Rows are points. Each copy is the shape, with its points in the same order, turned, moved and blurred by noise. Is it also mirrored, or only turned?
(in the rows, 128 means zero)

Shape, 6 rows:
[[139 102  90]
 [100 113 171]
 [131 137 173]
 [ 91 156 125]
 [132 120  88]
 [144 147 127]]
Copy 1, 6 rows:
[[124  84 120]
 [107 168 148]
 [143 164 160]
 [143 158  95]
 [135  95 108]
 [163 126 133]]
Copy 1 is: only turned
Copy 2, 6 rows:
[[160 106 103]
 [ 72 113 103]
 [ 81 118 145]
 [107 162 110]
 [166 123 109]
 [126 124 143]]
Copy 2 is: only turned
Copy 3:
[[141  98 164]
 [ 68 150 144]
 [ 99 174 136]
 [101 118  99]
 [141  99 145]
 [137 145 129]]
Copy 3 is: only turned
Copy 4, 6 rows:
[[157  90 124]
 [ 90 137 164]
 [ 77 131 139]
 [126 164 119]
 [159 112 105]
 [108 121  94]]
Copy 4 is: mirrored

Shape:
[[145 143 133 134]
 [157 110 113 118]
 [124 126 105 141]
 [109 149 147 144]
 [ 94 120 140 131]
 [180 148 126 157]
 [ 93  80 137  64]
 [ 94 143 133 101]
 [ 84 137 130  85]]
Copy 1:
[[138  99 126 119]
 [132 132 133  99]
 [156 130 109 132]
 [125  92 123 155]
 [125 139 126 161]
 [159  83 152  99]
 [ 68 177 106 140]
 [105 121  92 148]
 [ 90 133  81 160]]
Copy 1 is: mirrored
Copy 2 (9 x 4):
[[111 129 129 112]
 [154 119 126 125]
 [121 126 135 151]
 [ 81 137 117 135]
 [ 99 140 100 157]
 [118  99 151  93]
 [169 166  60 165]
 [111 173 110 147]
 [126 188 107 156]]
Copy 2 is: only turned

Shape, 7 rows:
[[159 119 163 135]
 [134 119 127 134]
 [ 80 158 121 126]
 [145 129 128 148]
 [ 65 164 150  97]
 [141 138 115 112]
 [146  77 110 122]]
Copy 1, 7 rows:
[[111 111 133 100]
 [130 146 132 131]
 [116 195 170 136]
 [117 140 121 132]
 [113 200 204 116]
 [138 162 130  99]
 [175 120 131 128]]
Copy 1 is: mirrored
Copy 2, 7 rows:
[[144  86 119 150]
 [125 124 116 139]
 [134 165 135  91]
 [119 107 108 130]
 [157 156 162  75]
 [109 121 138 128]
 [116 131 130 188]]
Copy 2 is: only turned

Shape, 11 rows:
[[121 156 162  95 157 133]
 [ 85 144 141 131 113 130]
 [157 158 166 103 188 110]
 [103 155 119 104 120  88]
 [109 122 116 110 112 121]
 [127 143 149 117 144 137]
 [146 127 155 165 137 158]
 [156 149  96 122 125 153]
 [159 117 116 124 177 154]
 [103 180 108 158 110 136]
 [146 179 158 151 132 124]]
Copy 1, 11 rows:
[[ 99 123  96 195 148 128]
 [104 124 135 139 158 155]
 [130 123  75 198 162  96]
 [ 88 130 131 143 171 107]
 [104 118 142 136 128 120]
 [116 127 106 172 141 131]
 [163 130  98 145 119 154]
 [131 170 122 146 104 110]
 [159 127 122 187 103 109]
 [124 183 138 122 157 149]
 [140 154  82 141 164 130]]
Copy 1 is: only turned
Copy 2, 11 rows:
[[151 187  96 124 101 124]
 [111 164 114  91 131 137]
 [178 179 106 159  79 141]
 [130 164 142  84  84 124]
 [120 148 140  99 119 104]
 [149 161 101 129 114 124]
 [132 121  91 144 141 154]
 [155 102 102 109 119 105]
 [180 131 118 156 134 121]
 [137 126 110  62 121 157]
 [139 138  86 118  91 173]]
Copy 2 is: mirrored

Shape (14 x 8):
[[113 125 127 137 104 132 115 110]
 [108 120 165 152 156 134 134 109]
 [131 120 130 160 131 139  96 126]
 [114 140 125 107 108  93  98 117]
 [113 150 122 137 116  67 101 112]
 [145 140 147 163 127 115 234 106]
 [162 134 145 154 105 103 102 188]
 [122 154 113 156 127 134 181 151]
 [125 145 117  97 146 130  93 109]
 [130 117 124 164 144 123 133 141]
 [151 149 154 133 109  94 132 106]
 [115 115 114  78 118 106 137 104]
 [172 108 119  49 114 118 124 144]
 [157 147 118 159 127  72 111 114]]
Copy 1:
[[136 145 123 138 120 129  95 133]
 [123 167  90 157 113 151 140 106]
 [108 160 134 167 124 140 114 140]
 [181 127 141 159 131 126  99 136]
 [166 118 141 186 125 155  97 112]
 [116  90  59 103 123 203 124 102]
 [127 132 183 144 143 179 132 166]
 [104  98 118 116  96 160 138 119]
 [156 127 120 170 126  97 126 152]
 [ 99 130 128 151 133 155 129 120]
 [164 121 107 159 136 176 111 142]
 [171 111 106 134 157 105 114 111]
 [164 105 120 121 193  98 141 170]
 [136 101 135 197 136 170  97 133]]
Copy 1 is: only turned
Copy 2, 14 rows:
[[115 155 125 124 123 109 147 126]
 [ 90 122 115 122 125 143 186 112]
 [119 142 156 125 115 125 173 132]
 [108 146 138 127 154  89 130 102]
 [115 139 148 125 139  76 150  71]
 [142  96  61 151  67 157 148  68]
 [168  91 165 151 134  93 160 136]
 [158 102 106 101  95 145 138 102]
 [ 83 141 157 118 150 129 123 113]
 [142 122 140 123 118 144 178 106]
 [108 114 125 163 113  95 141  93]
 [110 154 108 137 165 130 112  92]
 [131 131 137 175 185 144  85 127]
 [129 127 170 153 109  98 153  69]]
Copy 2 is: only turned
Copy 3:
[[ 99 120 103  97 124 133 145 138]
 [129 142 128  94  95 104 118 133]
 [114 122 122  98 147  96 146 143]
 [ 94 113  60 122 119 124 140 149]
 [ 97 101  53 118 124  89 125 139]
 [138 113 123  89  95 144  73  42]
 [ 88 105 135 168 146  86 140 117]
 [102 132 125 110 144 136  78  92]
 [137 127  79 128 142 136 129 174]
 [119 144 124 108 139  93 120 112]
 [121  81  94 128 104 122 133 116]
 [119 143  62 126 112 159 140 122]
 [132 142  86 190 132 169 165 124]
 [125  83  71 122 142  87 125 114]]
Copy 3 is: only turned
Copy 4:
[[146 125 141 144 136 143 134 112]
 [155 161  89 141 128 139 155  90]
 [125 136 139 142  99 151 145  93]
 [145 149 152 137 129 137 100 137]
 [123 173 159 135 141 121 104 122]
 [ 97 134  64 133 187 108 191 137]
 [ 68 132 119 154  88 149 105 118]
 [ 95 114  95  96 158 137 150 110]
 [163 153 145 107 106 160 128 143]
 [114 136 113 122 110 120 149  96]
 [113 161 127 159 144 139 135 149]
 [173 129 129 121 135 112 118 162]
 [147 105 119 130  83 134 114 206]
 [ 92 174 155 138 125 116 138 132]]
Copy 4 is: only turned

Shape, 15 rows:
[[108 121 145 103 124 133 124 150 136]
 [122 119 145 150 115 102 121 131 118]
 [ 98 120 102 165 122 128 142 122 120]
 [128 127 121 108 115 114 158 162 134]
 [166 138 105 111 130 105 134 159 127]
 [132 111 136 175 122 164 146 133 123]
 [149 170 154 132 121 164 160 125 117]
 [116 135 151 126 126 161 155 131 120]
 [118 112 131 144 121 121  95 125 139]
 [124 208 151 111 118 142 112 154 139]
 [112 146 156 121  85 116 148 137 184]
 [146 131 113 119  95 132 136 183 118]
 [109 117 133 115  72 111 130 119 121]
 [224 122   7 119 106 127 136 128 153]
 [123 132 146 143 127 136 155 128 161]]
Copy 1 (15 x 9):
[[155  89 122 105 107 123 129 151 141]
 [121 118 141 103  93 132 130 131 109]
 [133  98 127 132 116 127 146  92  96]
 [130  80 130  97 135 121 104 131 136]
 [115 121 115  99 147 129  91 133 147]
 [101  97 147 154 107 124 162 115 137]
 [120 114 158 110 144  83 169 137 156]
 [140  89 153 118 123 110 162 138 143]
 [134 123 114 128  79 130 132 131 119]
 [135 121  95  66 125  72 165 151 152]
 [138  82 134  92  77  68 111 125 143]
 [101  83 109 109 138 117 108 154 131]
 [142  94 143 116 104  98 108 148  90]
 [ 96 145  92 180 187  97  34  94 150]
 [133  97 145 114  96 101 140 104 157]]
Copy 1 is: only turned
Copy 2:
[[108 128 128 120 126 128 116 121 101]
 [131 121 120 103 133 122 102 140 155]
 [156 116  95 113 133 144 126 105 160]
 [104 156 100 135 148 124 122 120 122]
 [120 183 133 142 154 109 131 132 149]
 [124 108 126 133 126 179 127 125 165]
 [101 158 113 123 105 182 149 160 135]
 [106 130 106 126 107 171 126 137 121]
 [144 110 144 108 131 119 126 127 136]
 [ 97 178 134  68 120 149 154 146 107]
 [ 85 109  96  93 148 120 163 147 114]
 [110 160 128 131 177 152 114 130 129]
 [144 113  97 113 154 124 115 158 108]
 [177 196 140 203 198 117 203 124 171]
 [100 114 108 118 116 138 154 128 143]]
Copy 2 is: only turned

Shape:
[[111 142  80 133 157 141 115 155 130 129 109]
 [118 147 147 107 100  76 106 102 139 123 126]
 [128 142 158 133  95  96 138  89 134 124 134]
 [ 88  73  81  99 157 147 172 110  98 167 118]
 [ 76 116  96 138 133 143 109 150 112 155 113]
 [141 147 136 150 109  94 113  81 134 158 102]
 [120 122 138 146 121  80 136  89  84 122 135]
 [116 105 132 124 181 128 158  96  72 143 176]
 [127  99 167 126 131 120 148 109 111 155 112]
 [ 76 142 118 138 169  99 119 166 120 151  94]
 [131 151 131 134 119 119  89 133 135 128 104]
 [101 170  98 152 167 128 121 137 164 137 116]
 [119  71  95  92 177 125 147 101  84 161 137]
 [ 93 144 119 146 157 130 103 115 147 107  84]
 [145 136 140 130 129 107 166 106 100 126 109]
 [109 125 124  92 147 146 155  86  71 164 118]]
Copy 1:
[[ 95 164 149  97 128 115 120 105 129 150 109]
 [130 102 103 115 117 118 114 138 187 148 172]
 [149  98  99 144 130 121 127 148 164 135 156]
 [109 103 207 155 130 155 156  83 122 188 112]
 [106 151 159 119  98 114 161  85 143 152 113]
 [136 110 114 143  98 121 102 161 176 146 119]
 [127 112 100 154 113 148 143 143 149 184 154]
 [124  99 121 170 118 158 127  91  76 189 143]
 [132 104 134 167 105 168 138 123 144 124 137]
 [ 49 146 129 122 100 119 143  98 156 140 119]
 [125 153 122 105 106 118 109 137 160 126 135]
 [ 83 131 123  99 127  88 115 117 126 132  91]
 [114 104 176 152 114 177 119  82 117 197 130]
 [ 90 125 139  85 103 115 135 151 132 131 119]
 [122 126 125 166 138 154 122 151 137 149 146]
 [120 113 181 184 100 136 122 116 117 174 156]]
Copy 1 is: only turned
Copy 2:
[[141 159 108 156 114 102 113 153 155 119 133]
 [153  84 139 116 155 102 128  76 166 134 111]
 [126  97 144  94 157 117 129  71 143 118 129]
 [112 193 195 158 108 135 120 143 126 119  86]
 [125 173 130 157 143  99 142 145 158 119 101]
 [ 97  90 161 115 162  82 112  99 170 120 132]
 [ 95 115 146  95 134 136 130  88 176 127  94]
 [ 87 162 142  92  93 130  99 102 121 142  61]
 [106 109 163 114 156 130 134 124 112 130 101]
 [131 136 101 173 163 119 103 147 169 110  84]
 [140 105 117 127 148  92 126 125 165 139 142]
 [142 148 100 139 143  80  82 136 159  88 130]
 [113 160 187 132  87 128 106 136 131 148  63]
 [154 138 121 114 168 113  96 149 179 117 134]
 [ 92 105 146 121 127 153 109 100 138 131 128]
 [ 92 167 177 135 136 133 100 106 126 169 107]]
Copy 2 is: mirrored
